Each point is reached from the start by the listed moves, each made once or not at all, plus a little noise. Is the number of moves made odd or even? Then give how often each move was made.
In the rows, 128 means zero.

Moves:
(1): [170 143 126 129 123]
(2): [117 173 128 120 123]
Start: [148 153 123 120 133]
Points:
[149 156 121 119 130] -> even (0, 0)
[141 197 124 109 132] -> odd (0, 1)
[194 170 121 122 131] -> odd (1, 0)
[177 214 119 112 123] -> even (1, 1)

Moves:
(1): [187 134 132 127 133 122 138 123 123 132 131 123]
(2): [123 170 123 127 129 133 132 134 128 132 127 127]
(3): [127 135 201 118 136 135 125 118 138 135 127 138]
(4): [128 133 134 175 129 121 127 112 133 119 127 111]
(5): [121 124 122 124 185 120 131 128 136 120 137 133]
(6): [139 126 121 139 138 191 121 116 128 135 112 130]
(7): [117 132 133 131 122 134 178 132 128 119 121 135]
(8): [135 123 135 146 129 138 125 180 126 125 139 129]
(9): [138 128 123 127 121 126 130 134 195 145 121 122]
Start: [133 117 114 129 150 146 142 137 127 102 124 155]
Points:
[205 157 112 154 167 219 147 178 120 114 122 153] -> even (1, 1, 0, 0, 0, 1, 0, 1, 0)
[122 170 200 186 155 167 189 174 140  92 125 155] -> odd (0, 1, 1, 1, 0, 0, 1, 1, 0)
[183 122 112 126 199 134 206 142 196 105 122 155] -> even (1, 0, 0, 0, 1, 0, 1, 0, 1)
[185 126 116 184 218 194 198 107 135  88 112 146] -> odd (1, 0, 0, 1, 1, 1, 1, 0, 0)
[212 122 107 138 157 200 146 127 190 131 106 144] -> odd (1, 0, 0, 0, 0, 1, 0, 0, 1)

Moves:
(1): [177 121 120 135 141 147 119 137 122 138 136 136 125 129 119 131 126 132
 122]
(2): [144 199 128 147 102 124 140 144 138 137 127 113 124 149 129 104 117 117
 139]
(3): [138 122 181 130 114 131 108 115 129 127 108 122 128 132 118 130 119 130
 138]
(4): [116 121 129 190 122 123 136 117 122 145 134 117 128 125 115 125 155 132
 141]
(5): [123 141 152 128 167 131 122 133 136 137 155 122 131 124 137 135 119 120
 127]
(6): [117 126 130 135 118 174 126 121 135 135 129 142 118 131 142 130 132 127
 129]
(7): [130 109 141 117 130 130 187 117 125 130 138 135 115 146 117 119 115 103
 137]
(8): [130 115 136 124 118 137 137 160 134 122 125 113 121 119 137 143 127 124
 126]
(9): [136 137 113 126 127 138 127 106 202  99 138 115 124 121 128 135 130 137
 138]
(10): [121 127 119 122 121 124 123 138 142 168 132 132 122 130 112 141 136 118
 126]
(11): [126 120 138 136  99 125 116 126 122 132 183 127 141 126 133 120 112 134
 142]
(12): [117 132 136 136 129 112 128 143 144 127 119 161 133 125 124 130 124 131
 134]
(13): [148 131 130 124 123 141 157 119 142 142 119 128 192 126 120 151 129 139
 118]
(14): [114 106 122 139 135 143 110 137 126 122 128 128 134 174 125 118 124 133
 128]
(15): [145 113 136 130 132 114 136 117 140 152 116 127 127 138 185 119 134 137
 133]
(16): [125 138 127 137 131 126 137 126 117 121 127 134 116 147 132 168 121 128
 134]
(17): [130 140 146 112 131 128 134 123 125 115 133 133 124 123 122 134 173 139
 139]
(18): [127 129 128 131 132 131 139 137 129 133 127 114 125 132 122 127 113 173
 113]
Start: [113 103 108 138 111 119 142 109 109  81 143 119 101 140 135 136 148 121
 119]
Points:
[108 210 117 167 125 107 158 142 227 104 169 117  79 174 120 178 112 149
 135] -> odd (0, 1, 0, 0, 1, 0, 0, 0, 1, 1, 0, 1, 0, 0, 0, 1, 0, 1)
[106 163 148 169  94 154 136 124 237 126 223 123  94 205 189 120 154 179
 156] -> odd (0, 1, 0, 0, 1, 1, 0, 0, 1, 1, 1, 1, 0, 1, 1, 0, 1, 1)
[168 111 133 153  80 195 174 117 202  61 198 156 146 133 141 226 168 162
 153] -> odd (1, 0, 0, 0, 0, 1, 0, 1, 1, 0, 1, 1, 1, 0, 0, 1, 1, 0)
[114  42 162 227 118 186 175 148 125 113 238 148  92 189 134 134 134 103
 153] -> odd (1, 0, 0, 1, 1, 1, 1, 1, 0, 0, 1, 1, 0, 1, 0, 0, 0, 0)
[117  90 192 136 138  91 207 109 132 107 215 142  97 156 180 124 141 161
 147] -> odd (0, 0, 0, 0, 1, 0, 1, 0, 0, 0, 1, 1, 0, 0, 1, 0, 1, 1)
[122 101 151 126 152 174 244 112 193  44 182  87 133 192 128 213 144 169
 127] -> odd (0, 0, 0, 0, 1, 0, 1, 1, 1, 0, 0, 0, 1, 1, 0, 1, 1, 1)
[ 93  68 195 225 135 158 180  59 205  95 152 141  75 228 178 164 141 119
 177] -> even (0, 0, 1, 1, 1, 1, 1, 0, 1, 0, 0, 1, 0, 1, 1, 1, 0, 0)
[167  78 127 211  95 142 234  96  89 128 208 114 146 177  97 182 123 164
 131] -> odd (1, 0, 0, 1, 0, 0, 1, 0, 0, 0, 1, 0, 1, 0, 0, 1, 0, 1)

Moves:
(1): [147 134 131 128 122 135 117 123 120 119 130 124 121 133 116 144 120 139
 139 134 137 123 131 123 145 122]
(2): [133 162 123 131 143 119 120 115 139 122 119 125 139 122 139 135 136 129
 138 142 120 121 125 123 129 127]
(3): [133 126 150 145 134 137 122 130 113 135 129 131 136 112 133 120 129 125
 111 141 125 116 123 123 130 121]
(4): [121 129 127 151 128 122 130 127 124 129 130 126 131 121 136 126 121 140
 137 127 135 138 124 125 127 129]
(5): [136 122 118 130 140 127 135 108 137 124 128 111 116 102 134 120 123 136
 122 138 145 109 126 138 137 132]
(6): [137 126 119 129 135 151 122 129 128 128 128 118 140 125 125 124 136 124
 128 133 134 136 130 126 118 123]
(7): [138 121 130 132 124 123 150 113 116 134 134 146 136 134 128 123 120 116
 140 132 130 126 149 120 127 128]
(8): [135 134 122 129 128 131 132 145 127 131 128 120 132 127 138 125 132 132
 124 130 128 132 135 123 137 147]
(9): [137 134 125 141 130 131 130 127 153 130 136 133 137 127 127 129 136 144
 136 120 127 114 123 121 116 134]
(10): [133 137 130 129 137 121 131 130 132 157 129 127 129 127 119 133 135 133
 136 134 130 130 133 134 124 131]
(11): [118 136 129 121 114 115 126 138 135 129 163 124 121 123 130 133 132 109
 126 121 128 139 111 136 117 129]
(12): [132 129 128 126 146 141 120 122 113 131 133 148 129 130 131 134 118 126
 118 119 135 121 130 132 134 134]
(13): [136 123 130 130 133 115 130 129 130 123 134 119 150 125 119 132 131 136
 133 120 110 135 130 135 130 133]
(14): [133 124 143 129 155 128 147 131 129 119 130 127 111 149 122 121 129 116
 129 134 136 127 125 117 126 126]
(15): [138 117 136 122 139 113 117 121 131 143 124 124 137 127 152 124 119 130
 147 134 128 119 145 112 126 111]
(16): [125 124 124 135 123 135 148 122 135 134 127 118 127 117 153 168 131 138
 106 127 123 143 141 137 133 143]
(17): [134 120 115 135 130 123 123 126 119 128 122 130 127 133 136 131 148 122
 119 129 131 130 126 137 140 124]
(18): [120 126 123 118 135 131 132 116 103 126 137 129 109 136 144 119 136 144
 129 140 111 129 138 136 131 123]
(19): [126 119 134 129 131 142 125 133 130 121 124 140 122 117 125 135 138 124
 141 126 136 127 134 130 129 136]
(20): [141 123 126 130 131 126 126 126 145 126 128 146 139 128 126 126 118 135
 138 155 130 133 125 128 123 132]
(21): [121 135 150 120 130 122 133 126 140 127 137 126 147 134 126 127 136 151
 123 133 149 132 134 133 143 140]
(22): [141 124 140 131 129 138 136 119 134 125 131 137 115 119 123 115 135 129
 115  99 126 155 144 129 146 123]
(23): [122 124 128 136 127 130 119 130 135 129 130 126 120 129 123 134 128 124
 121 127 131 124 159 126 130 129]
(24): [132 137 135 123 125 133 125 136 125 122 128 122 124 129 139 124 128 129
 133 123 131 126 127 164 121 124]
Start: [140 112 128 123 139 114 135 105  95 117 116 129 113 148 124 127 133 108
 130 120 100 115 126 136 140 123]
Points:
[208 125 146 147 198 157 145  40 100 112 136 136 119 104 205 153 134 179
 153 164 152 132 249 164 200 149] -> odd (1, 1, 0, 1, 1, 1, 1, 1, 0, 0, 0, 1, 0, 0, 1, 1, 0, 1, 1, 1, 1, 1, 1, 1)
[190 158 147 135 207 104 161  86  86 127 184 141 152 172 128 137 144 146
 175 180 120 144 157 133 160 155] -> even (1, 1, 0, 1, 0, 1, 1, 1, 0, 1, 1, 1, 1, 1, 0, 0, 0, 1, 0, 1, 1, 0, 0, 0)
[200 146 158 130 174 108 134  54 109 145 153 109  89  88 195 150 142 148
 132 173  95 123 161 183 166 106] -> even (1, 1, 1, 0, 1, 0, 0, 0, 0, 1, 1, 0, 0, 0, 1, 1, 0, 1, 0, 1, 0, 1, 0, 1)
[179 160 155 155 197 100 188  80 100 130 144 137 111 172 163  99 189 156
 152 125 117 139 174 161 172 146] -> even (0, 1, 0, 1, 0, 0, 1, 1, 1, 1, 0, 0, 0, 1, 0, 0, 1, 1, 0, 0, 1, 1, 0, 1)
[192 125 136 143 175 112 113  69 122 101 146  97 125  82 142 134 145 124
 177 115 118 136 147 132 165 108] -> even (1, 1, 0, 1, 1, 1, 0, 0, 0, 0, 1, 0, 1, 0, 1, 0, 0, 0, 1, 0, 0, 1, 0, 0)
[182 124 141 137 209 117 151 111 163 134 183 117 146 140 106 128 152 138
 127 146 146 111 153 147 138 177] -> even (0, 0, 0, 0, 1, 1, 0, 1, 1, 1, 1, 1, 1, 1, 0, 0, 0, 0, 0, 1, 1, 0, 1, 0)
[198 126 177 145 177 131 128  55 108 108 107 106 115  86 192 161 170 150
 115 139 143 109 174 176 211 119] -> odd (1, 1, 1, 0, 1, 0, 0, 0, 0, 0, 0, 0, 0, 0, 1, 1, 1, 0, 1, 0, 1, 1, 0, 1)
[222 123 186 160 219 145 155  73 157 112 131 139 143 111 162  86 156 132
 155 168 154  92 211 127 157 136] -> odd (0, 1, 1, 0, 1, 1, 1, 1, 1, 0, 0, 0, 0, 1, 1, 0, 0, 0, 1, 1, 1, 1, 1, 1)

Moves:
(1): [115 133 124 117 137 128 131 123 136 122 113 116 118 125 132 123 129 131
 127 127 128 136 134 121 139 151 132]
(2): [131 121 119 127 123 124 127 143 138 128 139 128 124 129 149 129 123 117
 144 125 115 125 123 131 136 108 129]
(3): [132 117 140 111 133 128 124 120 141 137 130 122 124 126 114 147 120 138
 136 119 138 121 119 143 132 119 135]
(4): [147 137 132 118 128 135 110 121 124 135 123 107 135 124 126 130 137 118
 133 130 135 108 129 135 148 114 101]
(5): [144 138 133 133 144 124 116 126 123 125 119 140 120 124 119 131 151 120
 120 133 139 120 147 128 128 137 129]
(6): [139 124 129 133 147 128 128 121 122 114 125 134 117 129 133 128 134 129
 125 125 115 109 128 118 136 138 111]
(7): [138 131 129 117 132 131 124 131 126 132 112 121 115 120 127 132 129 122
 130 127 128 131 123 127 133 135 118]
(8): [134 113 122 126 141 144 130 139 146 129 133 136 128 130 119 152 133 139
 132 113 132 122 124 131 115 118 124]
(9): [128 133 123 131 140 129 129 129 123 129 134 142 134 130 114 130 135 122
 131 134 121 127 136 132 119 129 116]
(10): [128 130 122 137 122 143 142 134 137 126 115 129 121 136 122 122 117 132
 126 134 128 134 130 117 131 132 140]
(11): [133 135 112 114 153 150 132 135 135 125 124 138 125 128 111 157 131 143
 126 130 133 127 117 131 143 138 130]
(12): [139 141 137 120 139 118 126 126 132 124 125 124 124 128 123 124 152 120
 117 122 117 135 131 130 131 131 135]
(13): [117 128 129 125 136 117 135 140 146 116 129 131 120 136 133 147 133 143
 121 139 120 137 130 132 105 129 133]
(14): [139 126 133 118 125 117 126 124 112 143 136 114 136 123 132 125 120 122
 133 132 127 133 141 126 134 115 135]
(15): [125 132 115 130 121 122 135 136 130 116 118 123 121 130 128 121 127 129
 124 126 126 133 129 120 133 142 125]
(16): [124 124 133 124 123 137 148 127 140 122 126 130 129 132 127 147 130 134
 137 128 135 124 124 125 128 128 132]
(17): [140 125 137 128 142 126 125 129 121 119 127 146 139 131 131 121 132 120
 125 137 126 131 144 130 122 134 134]
(18): [132 136 128 120 125 129 125 119 120 127 125 114 128 129 135 128 123 123
 144 113 131 111 124 132 127 119 118]
(19): [133 121 135 127 129 118 116 121 126 135 128 132 139 123 128 137 124 124
 128 125 123 118 131 130 122 126 128]
(20): [129 128 126 119 134 122 132 126 131 128 129 132 127 119 134 123 122 124
 121 129 131 130 133 129 123 132 127]
(21): [122 128 121 120 126 137 130 118 125 123 126 114 118 138 117 133 125 117
 130 123 134 126 116 117 140 134 125]
(22): [133 121 134 137 124 118 126 118 118 136 130 132 137 125 134 124 119 119
 127 123 129 141 138 146 121 108 136]
(23): [126 139 132 124 112 120 122 121 121 137 128 115 118 133 138 114 114 120
 120 114 125 142 135 127 136 140 121]
(24): [128 138 132 116 152 137 133 134 116 120 125 124 133 127 116 127 140 118
 117 135 127 122 137 137 142 141 134]
Start: [155 121 127 141 124 130 107 115 116 141 122 121 152 120 119 132 144 126
 135 139 123 131 123 136 153 134 122]
Points:
[177  99 152 121 150  96  85 113 136 135 133 133 136 131 150 159 128 119
 140 126  92 117 138 153 147 131 120] -> odd (0, 1, 1, 0, 0, 1, 0, 0, 0, 0, 0, 0, 1, 0, 0, 0, 1, 0, 1, 0, 0, 0, 1, 0)
[181 129 146  77 176  84 113  90 134 139  86 102 123 110  86 184 170  99
 122 134 127 151 162 147 152 159 134] -> even (1, 0, 1, 0, 1, 0, 1, 0, 1, 0, 0, 1, 1, 1, 1, 1, 0, 0, 1, 1, 1, 1, 0, 0)
[226 153 150 126 137 117 106  96  92 135  83  98 165 123 115 125 175  83
 137 136 136 119 182 144 179 116 127] -> even (0, 0, 0, 1, 1, 0, 0, 0, 0, 1, 0, 1, 0, 1, 1, 1, 1, 1, 0, 0, 0, 1, 0, 0)
[174 170 133 103 148  79  99 103 119 125  70  90 103 112 144 120 163 101
 102 116 117 170 168 148 152 177 115] -> even (1, 0, 0, 0, 1, 0, 1, 0, 0, 0, 0, 1, 1, 0, 1, 0, 0, 1, 0, 1, 0, 1, 1, 0)
[186 180 107  75 197 143 101  96  84 124  90  63 121 126  82 136 179  90
 107 129 104 118 150 123 249 198  80] -> odd (1, 0, 0, 1, 0, 1, 0, 0, 1, 0, 1, 1, 0, 1, 1, 0, 0, 0, 0, 0, 1, 0, 1, 1)

Moves:
(1): [137 128 124 113 119 135 108 138 120 121 138 132 124 115 134 140 134 137
 117 122 143 126 125 131 133 135]
(2): [141 127 122 138 129 127 100 128 158 165  94 109 136 129 124 128 131 120
 126 128 140 123 137 144 131 130]
(3): [123 114 126 138 106 131 120 129 146 109 121 132 123 137 112 143 103 127
 138 114 137 123 105 109 146 132]
(4): [138 123 120 126 137 116 117 133 126 122 145 127 119 121 124 116 123 125
 127 126 139 132 128 115 143 135]
(5): [130 120 126 125 136 123 124 115 105 135 133 122 134 128 125 138 121 130
 126 123 112 129 142 127 116 133]
(6): [112 127 146 126 128 125 129 133 132 122 138 117 140 149 137 125 130 140
 125 130 149 125 140 122 135 125]
(7): [123 136 128 140 142 131 121 116 109 130 120 125 144 129 132 128 124 134
 139 125 133 119 137 133 123 130]
(8): [129 133 116 134 100 136 125 115 123 125 148 139 127 128 126 130 101 122
 113 132 123 102 135 139 137 145]
(9): [122 127 138 136 134 117 122 108 128 121 124 120 123 115 130 141 129 132
 119 120 126 130 130 126 129 119]
(10): [146 127 149 107 138 132 123 163 124 150 105 122 126 118 136 119 136 129
 127 130 120 114 124 105 127 134]
(11): [135 143 131 134 121 129 122 116 127 124 113 125 130 120 137 127 120 128
 127 131 123 135 136 147 141 119]
(12): [143 128 131 130 121 124 144 125 121 113 122 129 124 132 119 131 142 119
 130 122 126 137 123 141 126 124]
(13): [126 143 131 124 135 112 112 132 144 119 135 125 123 138 111 146 136 118
 134 124 131 128 126 137 113 124]
(14): [121 129 116 116 130 145 122 109 114 127 132 119 111 159 122 127 135 128
 141 117 126 128 121 122 130 124]
(15): [125 125 132 125 139 138 125 118 137 122 109 128 130 122 128 137 129 126
 126 141 141 121 138 118 130 117]
(16): [117 133 126 121 120 128 132 138 137 142 137 129 134 133 135 137 146 122
 133 125 140 131 127 134 140 116]
(17): [140 124 138 135 112 124 136 130 141 114 124 139 129 119 135 124 121 114
 139 119 127 136 151 135 124 116]
(18): [126 129 144 136 127 115 124 133 126 120 127 129 124 126 108 128 147 147
 133 133 123 120 140 120 127 104]
(19): [136 133 132 118 138 130 151 128 148 132 149 144 135 142 128 125 132 157
 109 118 142 125 134 107 125 128]
(20): [145 124 139 123 127 122 122 135 124 130 131 141 139 134 128 117 126 126
 125 129 119 124 117 127 128 119]
(21): [123 141 134 126 114 133 121 130 129 122 126 138 118 120 116 139 114 138
 124 118 140 132 123 126 130 106]
(22): [105 131 128 137 138 131 128 125 130 123 118 138 123 136 144 138 112 136
  90 135 123 128 145 124 129 134]
(23): [113 137 131 123 138 127 125 123 116 120 129 119 134 120 110 127 144 124
 129 109 114 131 127 122 139 128]
(24): [117 133 129 133 116 124 119 124 132 137 112 137 139 132 138 130 137 124
 114 132 144 133 131 120 137 144]
Start: [140 123 142 127 123 118 121 113 140 109 121 135 125 129 122 131 126 122
 125 116 138 144 148 132 144 111]
Points:
[148 169 210 130  80  87  80 140 149 115 101 153 172 147 131 134 143 120
 126 118 165 104 202 145 171  76] -> odd (0, 0, 0, 0, 0, 1, 1, 1, 0, 1, 1, 0, 1, 0, 0, 1, 1, 1, 0, 1, 0, 0, 0, 1)
[149 145 142 129  66  87 102 103 154  76 152 155 107 166  91 151 163  85
 135  93 169 139 178 147 168  90] -> odd (0, 0, 0, 1, 0, 0, 0, 1, 0, 0, 0, 1, 1, 1, 0, 1, 1, 1, 0, 0, 0, 0, 0, 1)
[192 143 192 113 133  93  90 125 143  93 135 178 136 118  83 143 103 156
 112 100 153  92 208  89 132  71] -> even (0, 0, 0, 1, 1, 0, 1, 1, 0, 1, 0, 0, 1, 0, 1, 0, 1, 1, 1, 1, 1, 0, 0, 0)
[132 131 164 149  71 108  90  86 221 106 108 143 142 151 102 174 108 136
  70  84 249 123 162  93 217  92] -> even (0, 1, 1, 1, 0, 1, 0, 1, 1, 0, 0, 1, 0, 0, 1, 1, 0, 0, 1, 0, 1, 0, 0, 1)
